Every row gives one point. Each copy is the shape, with its points in the same order, stretched, turned, moved and blurred by noise. Is it also mirrored, or only turned?

Shape (7 x 3):
[[ 18  38 -30]
 [ 26 -26  30]
 [-13  36  48]
 [ 19  19 -16]
 [ 43 -40 -18]
 [-13 -27  -4]
 [ -3  -5 -54]]
Copy 1:
[[ 11  49 -12]
 [ 19 -23  32]
 [ 27 -23 -50]
 [ 14  29   1]
 [  1  10  60]
 [-27 -10  16]
 [-31  39  15]]
Copy 1 is: mirrored
Copy 2:
[[ 16  16 -53]
 [ 22 -28  23]
 [-38 -36 -19]
 [ 19   7 -39]
 [ 65   2  13]
 [ 10  16  17]
 [ 30  51 -19]]
Copy 2 is: mirrored
Copy 3, 7 rows:
[[-33  44   7]
 [ 27 -12  34]
 [ 49  45 -18]
 [-18  27  13]
 [-20 -27  50]
 [  0 -20  -7]
 [-54  -5  -7]]
Copy 3 is: mirrored
Copy 4:
[[  3  37 -19]
 [ 41 -15  38]
 [-21  22  56]
 [ 15  21  -5]
 [ 61 -19  -7]
 [  6 -33   9]
 [  5  -9 -39]]
Copy 4 is: only turned

Shape (7 x 4):
[[-34  31 -10 -60]
 [  1 -33  15  23]
 [-25  14   1  19]
 [ 31  13   8   9]
 [  5  34 -32 -42]
 [ 17  -7  47  43]
 [ 12 -10  25   9]]
Copy 1, 7 rows:
[[-12  47 -17 -40]
 [ 12 -42  30 -10]
 [  9  10  20  13]
 [ 57  -1  23 -17]
 [ 36  33 -24 -35]
 [ 37 -20  68  -1]
 [ 26 -19  39 -16]]
Copy 1 is: only turned
Copy 2, 7 rows:
[[-50  15  41 -66]
 [  0 -31  14  28]
 [-41   3  22  11]
 [ 10  23  10  14]
 [-26  36   3 -52]
 [ 15  -9  37  55]
 [  8 -15  27  18]]
Copy 2 is: only turned
Copy 3, 7 rows:
[[-63   5   6 -81]
 [  8 -22   2  27]
 [-35  20  10   2]
 [ 15  21 -14 -23]
 [-45  19 -37 -65]
 [ 38  12  30  17]
 [ 19  -3  10  -9]]
Copy 3 is: only turned
Copy 4:
[[  0 -15  71 -23]
 [ -9  11 -31   2]
 [-21  22  15  17]
 [ 21  43  -2  -1]
 [ 42   4  54  -2]
 [-20  59 -37  -4]
 [ -5  27 -14 -12]]
Copy 4 is: mirrored

Shape (10 x 6):
[[-14 -53  -3   1  14 -15]
 [ 66  16 -54   7 -49  -3]
 [  3 -26  69  24  29 -29]
 [ 10  22  -5  15 -18  28]
 [ 45  21 -28 -20 -12  22]
 [ 28  28 -13 -20 -43  -3]
 [ 21 -20  12 -23  23 -14]
 [ 32 -17   5 -20 -45  17]
 [-45 -66  41  -6  34 -54]
 [  3   7  -3 -13  -9 -23]]
Copy 1 (10 x 6):
[[-11 -55  -8  -6  -9 -24]
 [ 44  35 -30 -16 -64  34]
 [ -5 -38  56  35  -8 -39]
 [-14  18   9   8 -22  36]
 [ 27  28  -9 -20  -7  31]
 [  5  41   5 -26 -37  10]
 [ 22 -19  12 -11  11 -19]
 [  8  -3  22 -41 -35  25]
 [-31 -67  19  -1   1 -79]
 [-10  13   1  -7 -17 -20]]
Copy 1 is: only turned
Copy 2:
[[ -4 -49  -7   0  10   0]
 [ 84  30 -33   7 -33 -26]
 [ -8 -22  71  33  25  22]
 [ 20  40  -4  -1  24 -27]
 [ 57  35 -11 -29  -4  -7]
 [ 40  33   7 -16 -31 -29]
 [ 24 -15  24 -21  -2  25]
 [ 52  -6  15 -25   9 -39]
 [-48 -70  38   3  -3  14]
 [  8  11  11  -7 -22  -6]]
Copy 2 is: mirrored

Shape, 14 rows:
[[ 40  32 -19  14  12  12  43 101]
 [-23  32  26  10  30  15 -21 -18]
 [ -8 -14   4 -22 -15  -6   6 -10]
 [ 20  14  -2 -30 -13 -71 -17  -1]
 [-31  26   7 -19  18  20   7  23]
 [-27 -19  -8  19 -22   4  39 -16]
 [-25 -13  23  16  42   0   8 -23]
 [ 52  14  17  16 -32 -42  70  45]
 [ 50 -21 -36 -17 -31  18  -2   9]
 [-24  36  27  13  -9 -17  31 -29]
 [-30  27  35 -32  47  23   0 -20]
 [ 38  -7  -3 -14 -10 -17  15 -12]
 [ -8 -15  10  13  47  15  62 -24]
 [ 22 -74  25  13 -31   2  38 -23]]
Copy 1 (14 x 8):
[[ 32  16  13  36  27 -11  15 112]
 [ -4  16   4  10  47   6 -39 -34]
 [  2   4   5 -34   0 -18 -13  -6]
 [ 34  20 -21 -21  12 -79  -1  -9]
 [ -8  21   1 -13  43   4 -35  28]
 [-34  -2  -9  -7 -14   1  19   0]
 [-13 -26 -16   6  34  -4 -15 -20]
 [ 21   8  22   9  14 -47  74  62]
 [ 58   4  -7 -17 -31   5   2  23]
 [-28  26   7   9  29 -28  22 -26]
 [ -9   8   1 -22  67  14 -39 -18]
 [ 40  -3  -3 -18   0 -21  15   0]
 [-19 -34 -25   1  36  22  26   6]
 [ 11 -58  16 -24 -34   3  35 -12]]
Copy 1 is: only turned
Copy 2 (14 x 8):
[[  3   5 -39  31  16  14  53 102]
 [-27  31  40  13  -1  -2 -20 -11]
 [ 25   6 -10 -22 -30  -3   4 -18]
 [ 23  12 -19 -51   5 -74  17   0]
 [-11  27   4  -2   2  27   8   6]
 [ 15 -11 -35  30 -40   6  13 -37]
 [ 13  14   9  29  11   0 -31 -29]
 [ 50  28 -49  31 -20 -43  60  52]
 [ 31 -58  -3 -23 -46  -5  29  41]
 [ -5  50   2  23 -19 -21  19 -36]
 [  4  46  43  -9  19  26 -17 -20]
 [ 44  -8   3 -15 -22 -29  20   8]
 [ 44   3   7  49  17  20   0 -28]
 [ 76 -17 -33  21 -69 -10 -10  -9]]
Copy 2 is: mirrored
Copy 3:
[[  4  45  22 -17  10  34  36  94]
 [-35   4   9 -10  -7  12 -29 -29]
 [ -5 -38  -4 -24  -3 -15   9   0]
 [ 54  -9  34 -34  17 -38  -8  -3]
 [-40 -15  23 -30   9  23  -6  10]
 [-40 -23 -24   0   0 -34  31   0]
 [-53   0 -23 -21 -12 -19 -38 -13]
 [ 26  35  30 -11 -27 -42  56  62]
 [ 46 -32 -39 -15   5  17  31  24]
 [-37   5  23 -13 -13 -30  21 -27]
 [-51 -16   9 -51 -15  21 -31 -28]
 [ 26 -10 -19 -29 -12 -17  16   3]
 [-66  12 -48 -40 -21 -19  -4   2]
 [  0 -40 -55   0 -49 -40  23  22]]
Copy 3 is: mirrored
Copy 4, 14 rows:
[[ 45   8 -12  28  53 -25  41  61]
 [-27  11  29  38   5   4 -33 -12]
 [  5 -14  23 -30  -6   4 -16 -21]
 [-16   4 -11 -62  50 -16 -38   3]
 [  0   0  40  32 -10 -28 -15  18]
 [ -3 -17  14  -9 -30  -7  38 -44]
 [-24 -20  39  32   9  -4 -15 -42]
 [ 15  18  -4 -40  72 -27  55   3]
 [ 60 -21 -29 -36  -4  30  -2 -12]
 [-33  25  31  -1  12 -27   8 -38]
 [ -3   5  65  44  -7 -23 -43 -12]
 [ 24   6   4 -34  16   3  -4 -36]
 [ 14 -24  50  45   3 -29  13 -69]
 [ 20 -37  22 -36  15  41  39 -71]]
Copy 4 is: mirrored

Shape, 14 rows:
[[-20  -2 -24  18  31  50 -21 -51  25]
 [-14 -29 -24 -18 -51   5 -26  16  62]
 [-15 -26  46   7  17  60  13  14  43]
 [ 10  18 -48 -20  18  11  22 -26 -10]
 [ 33   4  21  38 -39  22   9  10 -41]
 [ 25 -13  40   6  26 -51  11 -52  24]
 [ 17 -41   2   7  49  -6  23 -23  -5]
 [ -8  13 -12 -45   7   3 -23  -9  15]
 [-25  16 -25 -33   6 -16  19  31  24]
 [  4  -3  48  27  -9  17 -59  21  25]
 [  7  17  48 -46  88  -1  16   5 -34]
 [-32 -12  10  11 -40  -5  12   1 -17]
 [ -6   4   2 -16   7  16  28  -9  -4]
 [ 23  38  21  12   4 -36 -19  10 -18]]
Copy 1:
[[-29 -41 -22  11   9  43 -17 -44  62]
 [ 21 -11 -36 -14 -45 -32 -37   8  28]
 [ -9 -28  37   8   2  37  11  45  54]
 [  0 -20 -48 -44  24  31  23 -37  11]
 [ 48  39  11  32  23  43  -2   2 -10]
 [-27  25  39 -22   0 -20  41 -68  46]
 [ -7 -33   9   4  37  -6  64 -33  30]
 [-16 -18 -19 -54   9  -5 -19 -23  10]
 [-25  -4 -42 -57  10 -11  10  19   3]
 [ -3  22  40  24  15  -8 -61  15  31]
 [-47 -22  41 -63  91  13  49  -2  -5]
 [-10  10  -3  16 -13  16   0 -11 -27]
 [-11  -9  -7 -24  16  29  24  -5   6]
 [-12  51   2 -14  39  -9 -10 -13  -7]]
Copy 1 is: only turned
Copy 2 (14 x 9):
[[-33 -33 -45  51  18  44 -28  13  20]
 [-54  10  20   4   8 -26 -15 -21  48]
 [-16 -35  35  53  -2  55  37  13  65]
 [ -6 -16 -74 -11   4   2  13  16   2]
 [ 45   6  16  48 -37   2  35 -17 -30]
 [ 23 -72  -3   8 -57 -17 -34  42  38]
 [ 17 -77 -26  30   1 -16  22  24  30]
 [-22 -20  -9 -31  15  16 -16  21  10]
 [-40   2 -13 -23   3 -13  33  46  24]
 [ 13  -5  71  52   4  26 -21  19  12]
 [ 37 -82   6 -26  11  50  42  77   3]
 [-32 -16  19  25 -41 -18  26  -1 -25]
 [-10 -28 -20   3 -19  18  31  15  11]
 [ 39   1  15   4 -26  -6  -9  50 -26]]
Copy 2 is: mirrored
Copy 3 (14 x 9):
[[ 19  21 -21  13  34  25 -36 -55  16]
 [-48  27 -29 -28 -37 -12 -14   3  46]
 [  2  16  56 -12   9  36 -19 -12  18]
 [ 30  12 -44 -17  35  12  41 -31  20]
 [ 42   3 -24   8 -44  34  23  -6 -42]
 [ 25 -25  24 -10 -20 -52  10 -62  18]
 [ 14 -47  13 -13  24  -3  14 -30  21]
 [ -1  28 -22 -39  21 -33  -7 -26  11]
 [ -6  33  -7 -11  24 -40  37   9  31]
 [ 13  14  21  13 -34 -16 -53   8 -19]
 [ 48  -2  39 -40  66 -37  18 -14 -37]
 [-18  14 -20   9 -24   4  28 -22 -25]
 [ 13  17  -2 -16  11   6  28 -28  -2]
 [ 53   7 -17  15 -23 -48  13 -11 -27]]
Copy 3 is: only turned
Copy 4:
[[-31  11 -18   5  19  75 -23 -15  58]
 [ 23 -34 -20 -43 -39  21 -42  16  46]
 [ 12 -28  63  -8  31  58  -5  33  44]
 [ -3  -5 -66  -2  36  26  22 -18   8]
 [ 45  28   7  30 -29  21  11  18 -34]
 [ -4   4  27  -5  11 -37   7 -61  45]
 [ -9 -31  10  27  41   4  -9 -35   8]
 [-14   8 -31 -46  25  16 -22   8  25]
 [-16 -33 -31 -26  19  -7  26  39  31]
 [ 17  28  45  -3 -14  10 -49  47  40]
 [-32  12  21  -8 116 -23  21  14 -15]
 [-14  -7  14 -11 -43  14  17  11 -19]
 [ -1  -8  -5 -14  26  25  27   2   3]
 [  0  41  -8  11   3 -43   8  21   7]]
Copy 4 is: only turned

Shape (16 x 11):
[[-30  61  22  26 -43   1 -11  37  -7  25  25]
 [-42  11 -28  22  -6   3 -63  57 -18  38  27]
 [ 19   3  18 -14   1 -19  20  31 -18  42   0]
 [ 38 -18   8  72 -23   3 -15   6  45 -43   3]
 [ 21 -16 -16  29 -43 -11 -10 -12  13  -2  39]
 [ 17  -1 -24  47 -24  -3 -11  21 -27  -9 -70]
 [ -9   4  -9  19  32 -60 -15  46 -24 -12   2]
 [  3  32  -2  -5 -29 -19  30 -14  -1  18   0]
 [ 20  59  -4   5 -20  35 -18  85 -29  27 -47]
 [-53   5 -26 -11  29 -18   7   1 -18  27 -25]
 [  6   2  10  26  29 -29 -25 -20 -40   2 -21]
 [ -1   6  19 -31 -46  31 -18  21 -16  38  -1]
 [ 45  10 -21  13  40  40  11   3  -5 -38  34]
 [ 47  35 -16  12 -46  -8 -18  24 -11  77  18]
 [ 24  -2   0 -43  -9 -28 -24  24  13 -17 -29]
 [ 22   1 -22 -25  68  17 -14 -14  18  12  16]]
Copy 1:
[[-36   5  13  -8 -51 -19  -9 -81 -12  14  23]
 [-34  -7  -1  44 -50  13 -40 -45 -55  -3  40]
 [-15  45  39  -9  -2  20  13 -11 -39  18 -10]
 [-10  47   6  47 -58 -30  62  37  32   8  42]
 [-10  41  -4  17 -27 -37  42   2 -21  -3  36]
 [ -1  41  13  29 -52 -24  -4  51 -13  16 -46]
 [-58 -14  49  15 -16  20   1  30  -4   8 -19]
 [-25  37   8 -36 -13 -35   0 -21  -1  14  -7]
 [  7  60  39  33 -82  22 -53 -20 -30  -7 -26]
 [-27  -8 -21 -22   6   3 -37  -3 -12  28 -30]
 [ -4  -7  16  38  29 -22  11   5 -15  40 -35]
 [ 29  29   7   5 -28   9  -4 -53 -49  -2  15]
 [  1  66  -1  65   8  15  13  -1  16 -32   0]
 [ -7  77  31  16 -30 -41 -14 -43 -59  15  38]
 [ 12  25  42  -8 -26   7 -11  37 -11 -23   5]
 [  7  50 -17  34  48  10 -19   3   1  -1  21]]
Copy 1 is: only turned
Copy 2:
[[ -9  73  22  26  20 -14  19 -24   7  31 -55]
 [ 19  17   1   5  41  11 -15 -18 -17  82 -42]
 [-15  -6  28  -7  -7 -23  41 -26 -17  15  10]
 [ -9  31 -21  29  63  84  11  40   6 -34  -9]
 [  4  28 -14  25  25  69   1 -20 -18   3  21]
 [ 22  -4   4 -13  72  16  10  14 -66 -33 -65]
 [  6 -47   7  44  18  -4  20  -2 -17  34 -42]
 [ 15  29   0  12 -13 -11  25 -35 -22 -15 -10]
 [ 15  52  23 -32  81 -62  35  19 -53   4 -51]
 [ 20 -28 -16  -9 -26 -24 -11 -34 -11  23 -50]
 [ 26 -43  48  15  29  -9  -4 -20  -2 -14 -31]
 [-14  68  35 -26  13 -27 -10 -22 -32  12  21]
 [ 13   1 -39  14  88  -2   9   5  23 -28  25]
 [ 31  39  34 -12  26   9  57 -39 -46  24  10]
 [ 18   9  17   8  -4 -28   5  36 -56 -10  32]
 [ 39 -25 -25 -18  17 -18   0   2  31   6  36]]
Copy 2 is: only turned
Copy 3, 16 rows:
[[-51  40  11  18 -43 -49   9  27   8  17  -3]
 [-22  -9 -30 -27 -35 -74  12  28  -1  37 -48]
 [  7  49   7 -42   2 -38  36   1  15 -20  -3]
 [-46  15 -46  20  19   3 -49 -36 -27  -8 -24]
 [-11  -1 -39  17 -18 -35 -40 -33 -24 -27  23]
 [ 28  19 -10 -11 -39  30 -10  -2  -5 -20 -45]
 [-36 -16   0 -31  11 -28  32   8  12 -47 -60]
 [ 11  30  13  21 -14 -29  24 -17   2 -31  20]
 [ 23  68 -16 -28 -24   0  27  79  -4  33 -48]
 [ 23 -14   8 -20 -14 -29  73 -21  31   4 -17]
 [ -1  -7  36 -36  -4 -14   6 -18 -24 -16 -31]
 [ 32  37   0 -24 -36 -43 -16  24  27  21  15]
 [-12  -8 -48  -5  53  20  26  13 -57  14  23]
 [ 39  74 -14  -7 -44 -72   4   9 -29  -2  -7]
 [ 36  -5  -3 -10  45 -28 -23  30  36 -30 -30]
 [ 32 -10 -20 -16  79 -43  43 -12 -30  24  -8]]
Copy 3 is: mirrored
Copy 4, 16 rows:
[[ -2  14  -2 -78  -8  20 -26   9  -8   2   3]
 [-41 -16  -1 -60  27   7 -37  29  12  35 -32]
 [  6  23  21 -21  27   1  19 -13   4  20  19]
 [-42 -17  56   1 -67  -3  -3  13 -24 -40  -3]
 [-40 -21  24  -2 -39   4 -23  -3 -30   8  34]
 [ 15   9  20  -4 -24 -39  21  25 -27  27 -47]
 [-34  31   4  -5  37 -42 -12   6   5  -4 -23]
 [ 14  29  -6  -3 -20   6  -4  -7 -12  20  23]
 [ 48   8  12 -65  14 -15  39  63   7  19 -17]
 [ -5  41 -30   9  33   9  -2   2  11  46 -44]
 [ 15  20  20  23  16 -25 -27  -2 -11  14 -41]
 [ 26 -29  -4 -43  13  31  12  -6  -2  21   5]
 [ -7  10  23  29  -7  22   5  71 -33 -11  26]
 [ 15  -3  43 -45 -18 -11 -11  15   7  51  54]
 [ 10 -23 -11  10  12 -21  33  -2  38 -17   6]
 [ -1   9  19  47  22  25   0  46  33  11  11]]
Copy 4 is: only turned
